Every row gives one point. Examples show where two turns around zero, p and q, send a point. Where does a point land after both, in the order given? Backwards means that the second turn is done in reverse. Each puzzle has new turns, and all numbers are rounded.
In the rows, zero is written as 128.

Turn p:
[180 171 139] => [187  96 140]
[136 139 171] => [165 154 128]
[ 91  61 110] => [ 58 160 142]
[105 141  92] => [102 103 102]
Turn q:
[117 125  98] => [ 98 130 139]
[ 79 122 159] => [132 176  96]
[207 175 123] => [152  39 132]
[109  90 132] => [130 167 146]
Where do these land?
p, then q: [170 114  73] => [163 188 141]
q, then p backwards: [128  95 164] => [142 131 175]
p, then q: [160 136 126] => [158 130 142]
q, then p: [118 128 163] => [138  94 136]
p, then q backwards: [ 95 159  53] => [130 209  95]
q, then p: [ 97 136 188] => [137  61 132]

Turn p:
[123 190 112  61  80 178] => [ 62 181  52 120 139 141]
[158 194 124 157 151 102] => [ 97  61 113 159 121 152]
[172 124  93 144 168  93] => [159  62 122 123 155 141]
[ 97  88 127 105 163 137] => [135 144 161 102 161  92]
[115  90 189 125 105  99] => [147 169 187 143 115 157]
[ 93  91 106 145 142 181] => [140 142 129  93 113  60]
[179 122 192 169  94  95] => [150 118 162 144  70 201]
[ 87 125  81 117 121 138] => [134 147  99 139 150  80]
Turn q:
[127 132 129  93 147 151] => [163 109 140 117 143 137]
[175  49 108  81  90  39] => [ 71  69  33  79 152  87]
[ 84 135 136 124 124 164] => [141 148 153 140 156 164]
[113 155 164 188 124 142] => [126 174 139 177  94 146]
[114 163 108 114 157 129] => [137 106 175 134 131 120]
[ 93 178  74 170 125 159] => [105 170 211 122 120 131]
[111 135 173  93 165 124] => [167  91 124 168 145 140]
[184 139 107 176  56 126] => [ 79 165 108  82  59 137]
[151  66 152 113 164 118] => [164 119  71 133 153  91]
Where do these land?
q, then p: [176 176  90 153 175 196] => [108 153 128 137 112 238]
q, then p: [ 78  87 172  89 122 105] => [146  77 133  91 132  66]
p, then q: [140 106 165 145 147 121] => [149 127  93 136 124 159]
q, then p: [161 126 105  66 103  96] => [165 174 137  97 176 111]
p, then q: [118 168 185 158 134 143] => [ 99 158 115 154 152 182]
q, then p: [142 177 115 145 160 187] => [104 140 133 121  92 202]
q, then p: [100 107  91 133 115  71] => [128 132 168 162 160  81]
p, then q backwards: [109  78 101 135  68 105] => [139 106 170 158 171 180]

Turn p:
[144 130  79 127  81 112 159 162] => [162  90  83 163 120 103 103 120]
[160  80 138 120 171  79  95 176] => [143 141 160 139 115 114 101 220]
[123 125 151 110  94 126  79 125] => [115 150 144 101 135 104  84 114]
[115 101 136 134 137 145 153  76] => [115 149 151 158 148 139 165 100]
[ 94 137 150 143  96  95 144 107] => [110 133 138 139  83 105 134  88]
[100 152 135 170 115 172  95 135] => [ 75  93 128  95 140 148 112 106]
[ 81 145  91 134 163 158 147  65] => [ 88 138 100 130 159 134 206 102]
[133 125 159  87 163 131 176 152] => [189 122 159 113 119 135 167 142]
[201 158 112 126 131 136 103 155] => [156 134  87 112 135 170  80 160]
Turn q:
[116  58  88 129 183 174  83 159] => [173 125 118 195 172 181 149  74]
[129 141 111 159 117 170  87 161] => [117 103 147 112 160 183 126 104]
[169 150 153 145 143 120 136 131] => [144 142 137  91 141 108  97 125]
[103 124 165 106 143  56 152 154] => [137 138 145 159 144  72 123 194]
[130 138 128 133  97 117 173 124] => [130 121 113  98 102 120 136 164]
[178 126 101 167 136 148 111 163] => [157 144 131  94 164 179 115 112]
[102 116 157 157 155 153 171 102] => [167  80 114 136  94 106 103 119]
[117 161 137 100 137 109 156 132] => [130 129 156 119 114  89 147 147]
[160 142 136 135  89 118  90 138] => [ 85 147 124  99 158 145 111 132]
[ 95 129  67 104 106 112 106  43] => [ 76 165 123 168  45 152 146 111]
[107 124 165  73 103 130 144 102] => [ 92 113 102 138 113  71 155 130]
Where do these land?
q, then p: [117  95 140 125  79 105 134 117] => [114  80 102 133 135  97 129 145]
p, then q: [103 126  85  98 124 157 159  98] => [181 157 131 131  80 119 120 130]
q, then p: [135 147 117 151 116 106 167 123] => [162 117 126 109 131 112  92 126]
p, then q: [160 123 143 158 192 135 142 145] => [154  75 113  99 167 136 153 119]
p, then q: [ 39 128 117  89 162 117  88 132] => [140 145 151 163 120  66 164 200]
p, then q backwards: [144 137 187 147 145 175 117  98] => [148 166  78 152 122 144  82 145]
p, then q: [156 134 160 132  91 141 158 149] => [106 140  87 115 138 133 104  88]
q, then p: [147 134 172  98 124  95  96 135] => [102 136 122 101  88 109 158 161]
q, then p backwards: [151 128  31 154 119 121  91 154] => [188 141 176 146 180 161 137  78]
